Each row is a point. Any point is a mix of the corners, with weights that add up to 1. It lies inside the corners' shape when no weight is negative. Is each point inside? If not, which corners have a negative weight?
(in the rows, 128 means zero)

Corners:
(1): [120  93  15]
(2): [158 162 174]
(3): [128  92 119]
(4): [ 62 179 149]
Points:
[ 79 168 107] -> outside (3)
[ 99 100  81] -> outside (2)
[146  96  87] -> outside (4)
[128 115  70] -> inside
[126 100 120] -> inside
[ 81 135  89] -> outside (2)

Corners:
(1): [140  20 211  86  71 123 137  58 166]
(2): [ 76 174  47 203 189 235 156 161 169]
(3): [162 161  75 142  80 161 121 173 152]
(4): [153 164 142 185 158  90 204 160 127]
(5): [101 119  91 130 170  73 140 163 194]
(6): [118 175 183 176 133 195  80 117 119]
(7): [189  91 107 156 136 173 135 175  69]
(8): [162 166 121 204 185 133  97  66  64]
(9): [ 88  20 182  92  75 151 126  76  74]
(10): [ 95  68 126  43 111 229 118  71 146]
Points:
[118 125 136 145 133 156 132 104 136] -> outside (7)
[132 136 132 154 138 149 122 138 131] -> inside
[177 161 108 171 106 117 111 178  92] -> outside (1, 2, 10)
[122  84 125 112 108 145 143 130 136] -> outside (6, 8)
[115 148 103 172 158 170 160 144 142] -> inside
[143  77 149 123 115 138 135 114 137] -> inside
[140 112 124 146 141 167 112 108 105] -> outside (4)

Corners:
(1): [115  99 153 170 132  77 155  70 146 115 121 122 144 107  78 128  96 151]
(2): [202 117 103 139 129  92  99 109 102 113 105 139 117 102 142 142 201  97]
(3): [180  84 135 117 151 132 162  80  94 139 167 143 148  90 105 119 128 154]
(4): [136 103 163  96 100  94  87 186 138  53 165 170 104 114  77  69 161 104]
(5): [119  65 107 142 130 178 110 126 159 107 175  79 124 143 133 134 144 110]
(6): [132 159 170 121 143 134 123 171 176 127 192  97 136 133 108  88 161 142]
(7): [172 135  27 106  88 148 147  76 125 109  25 116 139  98  53 122 170 186]
(8): [121 133 115 135 108  75 109 179 186 151 155 172 135 184  61 131 126 155]
(9): [119  25 124  94 174  89 122  79 157  89  38 147 128 219 160 161 127 118]
(10): [170 125 168  84  79 151 144 128  91 170 153 121 146  71  66 148 146  98]
(11): [167 161 118  96 122 155 128  94 155 105  74 177 127 162  37 162  88  99]
(12): [249 144  98  78  74 145 145 130 140 172 124 131 156  97  22 120 104  78]
(13): [137 107  51 119 113 148 163 193 146 122 149 135 171 167 157 104 169 162]
(14): [113 125 151 162 106  82 160 136 174 146 237 135  90  66 106 126 108 137]
(15): [154 126 135 164  84 166 132 213 178 150 138  80 102 113 138  75 127 165]
(16): [ 73 112 132 167 161  65  86 184 152  92 151 127 136 107 160 111 160 186]
(17): [ 80 107 147 144 228 112 119 129 117 133  61 118 127 176 104 111  90 161]
(18): [137  57 125 105  91 145 117 136 137 100 147 191 128  33 142  86 209  75]
(19): [152 147 105 138 108 125 131 104 137 179 195  99 137 161 128 143  95 130]
Points:
[144 113 123 121 126 131 125 134 141 125 136 122 132 127  96 118 133 127] -> inside
[190 109  91 110  62 152 123 149 112 114 177 147 126  50 116 109 181 102] -> outside (1, 6, 8, 9, 17)
[165 113  93 101  99 128 124 130 137 123 151 149 138 123 102 137 151 113] -> outside (1, 6, 15, 17)
[133 112 117 136 123 114 121 131 159 113 128 134 128 125 109 113 140 125] -> outside (3, 10)
[160 121 106  83 142 116 107 144 133 111  78 154 149 185  60 136 142 128] -> outside (1, 14, 15, 18, 19)
[147 112 131 127 133 127 118 139 140 127 143 124 135 138 119 118 141 125] -> outside (7, 14)

Corners:
(1): [134 206  77  47 111 135 187 114  81 188 146 206 149 149  55  79  74 119
  86 186]
(2): [119 130 187 104  73 118  81 141 168 110 168  80 129  97 133 192 130 131
 170  96]
(3): [106 172  91 154 176  87 125 211 119 164 163 226 102  98   7 101  81 138
  68 128]
(4): [203 178 115  65 109  62 149 176 119 140  61 155 140  97 106  87 116 175
 126 200]
(5): [206 171 178 129 152 118 149 159 169 164  79 186 169 165  62 129 123 121
 130 102]
(6): [107  84 172  66 172 155 105 135 138 100 107 170 136  86 111 102 108 143
  84 130]
(7): [170  94 198  48 148 125 121 188 101  83 163 155 175 111  87 128  85  96
 149  92]
(8): [197 120 132  73 163  76 145 165 109 139  91 183 155 147 142 132 152 178
 163 133]
(9): [103  75 154 123  83 140 112  58 136 166  75  80  69 145  96 155 132  72
 171 115]
(10): [125 123  82  50 134 147 153 197 166  56 159 118 156 122  84 139 181 144
 125 102]
(11): [ 87 116 161 137 123 132 161 164  81  52 149 126  83 153  99  86 186  84
  83 107]
(12): [100  85 178 110  67 151 144 134  89  83 130  86  96 104 156 198 106  93
 142  80]
(13): [122 110  79 119 173  99 144 188 168 116 141 115  92  93  97 160 177  70
 107 170]
(14): [158 191 116  42 182 141  65 171 138 192  99 214  66 159  57  39  71 107
  79 170]
(15): [129 136 208  48 107 149 156  74  73  62 108 104 140 145 130 131  85  65
 164  91]
(16): [179 134 152 101 121 160 123  64  73 183 105 170  89  93 164  55  83  69
 173 159]
(17): [128 186  98 122 113 133 111 153  59 110  94 133 128 128 130  82 174 158
 112 203]
(18): [171 157 110 147 132  54 134 109 161 125  53 167 167 116  86 150 133  56
  64 119]
(19): [173 137  89 125 102  29 159 182 162 159  58 142 178 159 143 146  81 134
 103 153]
(20): [153  96 131 109 186 105 192 162  89  57 110  73 214  97 162 142 172 146
  50  95]
(21): [118  82  61  96 112  90 172 172 158  60 166 124  94 177 102 151 168 187
  99 194]
Points:
[152 144 125 103 145 102 139 183 128  94 134 137 132 123  98 114 141 104
 107 138] -> outside (1, 6, 8, 9, 12)
[129 117 150  83 147 132 121 144 129 114 114 153 130 112 106 114 116 127
 104 131] -> inside
[144 119 132 101 142 110 158 143  95 102 102 129 156 102 130 121 134 111
 106 128] -> outside (2, 5, 14, 21)
[143 126 133 103 129 105 139 144 122 127 111 148 130 135 110 129 113 111
 114 137] -> outside (4, 10)
[150 140 127  96 136 107 136 150 122 131 109 153 132 124  96 110 121 124
 116 143] -> outside (12)
[141 127 135  94 121 119 143 144 116 107 119 134 126 133 115 121 137 117
 120 138] -> outside (3)
[153 135 160  59 136 132 125 143  92  97 122 139 144 108 135 112 130 113
 138 125] -> outside (3, 5, 9, 19, 21)
[141 133 133  85 135 125 146 149 108 113 115 146 131 131 106 112 120 123
 120 136] -> outside (2, 18)

Corners:
(1): [140 126 129  72 179  81  90 105 123 141 122 136 113  82 184  73 144 181
  92 138]
(2): [ 65 118  85 124  46  95  65 183  95 142 206 161  89  93  69 193  79 115
  73 160]
(3): [167 163  96  98 156  94 112  96 162 112 149 103  71 144 130  66 140 147
 154 176]
(4): [ 97  59 119 149 138 140  76  69 121  92 123 176  82 138 117  92 134 114
  73 174]
(5): [132  77  62 104  65  99  98 107 162  97 150 126 139  88  91  59  85  87
 103 117]
(6): [150 163 144 115 157 119 206  85 106 136 117 167 125 152 115 156 128 115
 170  85]
(7): [ 78 161 105  70 183 177 140  69 123 222 117  74 115  81 142  51 199 119
  76 105]
(8): [135  61 133 126 105  87 147  63 190 188 183 121 121 135 134 102 169 208
 167 102]
(9): [160 107 189  68 117 196 186 217 110 210 148  89 192 110 193  72 197  98
 140  63]
(10): [ 78 176  64  84 149 111 132 139  71 209 107 128 131 118 112  95  77 104
 159 176]
(11): [ 76 213  33 214  94 148 133  50  99 118 150 145 122  99  26  91 131 134
 181 211]
(12): [113  64 182 105 234  76 122 128 133 125 107  91  54 135 236 121 190 191
 167  51]
(13): [ 93 104 179  38  76 125 109 204  53 209  97  82 128 116 203 146 181 115
 136 125]
(14): [180 154  99 101  48  60  79 195 108 196  87 102 170 196  99 148  91  70
  88 233]
(15): [193 195 132 159 166 102 178 110 135 187  87  55 109 168 177  70  75  86
 180 185]
(16): [ 62 119 105 144  90 104  77 122  79  76 177 171 113 179 100 182  87  83
 117 184]
(17): [154 185  54 145  95 154 120  12 131 112 169 144  87  97  89  94 127 224
 109  99]
(18): [143 192  74 173 141 109 188  46  61  56 179 134  55 219  71  97  95 148
 146 207]
(19): [ 75 124 129  90 116 178 188 158 132 109 124 174 130  97 174  77 213 166
 113  66]
(20): [ 47 107 169  98  25  87  90 182  81 168 130 180 161 135  68 139 114 135
 101 108]
(21): [121 108 215  69 103 202 118 192 142 175 109  62 154  84 172 126  99 182
  26 187]
Points:
[112 146 104 111 124 116 137 112 112 150 142 127 114 127 125 101 147 132
 138 126] -> outside (4, 21)
[132 197 100 141 150 158 152  96 119 134 145 110 106 118 119 103 146 151
 119 158] -> outside (4, 5, 8, 10, 13, 20)
[111 142 121 114 108 119 139 125 105 157 139 125 126 131 122 115 127 136
 130 133] -> outside (3, 4)
[132 137  97 114 116 140 128 100 140 145 141 129 128 105 121  87 126 132
 111 138] -> outside (12, 13, 18, 20)
[106 136 124  98 118 126 122 140 122 188 136 109 128 106 144 108 143 148
 127 130] -> outside (4, 5, 6, 18)
[ 92 139 147 108 132 145 148 158  88 167 109 118 123 130 145 114 145 126
 122 138] -> outside (1, 3, 5, 8, 16, 17)
[105 118 131 126 124 128 138 100 121 139 145 132 113 116 132 109 147 155
 133 114] -> outside (3, 10, 14)
[115 100 129  90  94 128 105 101 137 136 139 146 113 106 118 104 146 173
  64 127] -> outside (9, 10, 11, 12, 15, 16)

Corners:
(1): [105 104 176 176  78 135 129 160 107  69 116 121 177 150  84 157 147  71
 105 183]
(2): [146 138  93  84  82  62 103 159 213 219 110 107 185 199 124 175 176 106
 147  48]
(3): [145 117 124 218 107 124 124 116 156 140 135 162  98 144 204 190 158  66
 137 177]
(4): [165 133 116 198 163 150 238 165 105 156 105 144 187 129 157 203  90 111
 135 155]
(5): [156 184  51 130  55  74  77 154  81 203  60  91 131  66 122  75 192 130
  84 104]
(6): [ 82 112 102  92  92 107 131  57 205 171 164 194 145 138 153 189 101  65
 176 100]
(7): [152 188 137 116 154  67 196  95 161 174 151 174 111  88 159 152 182 145
 107  63]
(8): [168 118 154 168 103 131 199 139 180 151 113  65  93 190 172 209 134 113
 132 142]
(9): [128 140 129 147 169 139 163 196 125 156  83 134 125 156  95 207 153 177
 169 140]
(10): [119 149 162 214  87 186 122 137 118 139 111 131  67 176 161 152  93  86
 171 130]
(11): [ 81 147  62 144 116 120 144  93  94 167 133 151  84 161  66 107 116 183
  82 124]
(12): [193  80 211  91  71 182 190 181 179  95 183 227 211 202 166 187  94 101
  86  61]
(13): [125 133 104  91 157 161  96 132 126 112 113 129 160 168 122 154 182 135
 174  82]
(14): [157  93 135 151  73 131 123 151  76  65  74 187 183 150  36 163 161 145
  91  76]
(15): [153 185  60 228 175 171 216 133 156 186  23  40  96 122  80  86  39 184
  63 183]
(16): [121 199 128  92  88 111  76 180 133  78  99 123  98 167 180  78  92 111
 162 180]
(17): [161 125 125 204  80 168 232 150 163 159  98 148 168 182 110 180 148 125
 107 121]
(18): [148  93 173 131 122 100 186 171 147 178  75 135 130 187 136 127  97 166
 176 112]
(19): [ 95 106 116 185  71 142  78 117 136  74 169 151 168  64 155 201 151  83
 215 110]
(20): [176 171 123  95 167 100 249  98 180  83 187 125  61 100  85  58  68 109
  59 185]
(21): [144 200 171  76  84 140 136  52 192  98 166 167 171 148  62  57  33 158
 118 161]
Points:
[142 132 128 127  98 117 146 123 146 131 131 160 154 142 132 152 139 111
 126 111] -> outside (9, 10, 15)
[142 138 127 145 123 133 167 139 144 141 115 135 132 152 122 152 120 135
 126 128] -> inside
[124 131 117 174 130 129 162 141 137 140 103 124 120 151 121 166 130 127
 141 142] -> outside (5, 12, 21)
[145 132 151 160 126 140 163 135 147 111 124 141 124 145 151 166 113 109
 144 150] -> outside (2, 5, 11, 17)
[134 118 111 155 133 149 164 147 136 122 109 134 139 150 116 168  91 132
 146 120] -> outside (1, 3, 5, 7, 17, 21)
[131 148 144 115  82 131 107 117 122 114 131 170 150 144 124 143 132 116
 124 123] -> outside (2, 15, 17, 18, 19, 20)
[132 153 122 119 118 122 127 152 125 125 109 135 140 142 105 122 121 141
 131 118] -> outside (3, 6, 8, 17)
[143 134 130 142 100 134 155 131 148 133 123 147 146 148 128 144 117 119
 122 119] -> outside (9)
[133 146 113 142 123 120 157 122 146 147 118 140 120 136 120 144 121 135
 139 124] -> outside (1, 12)
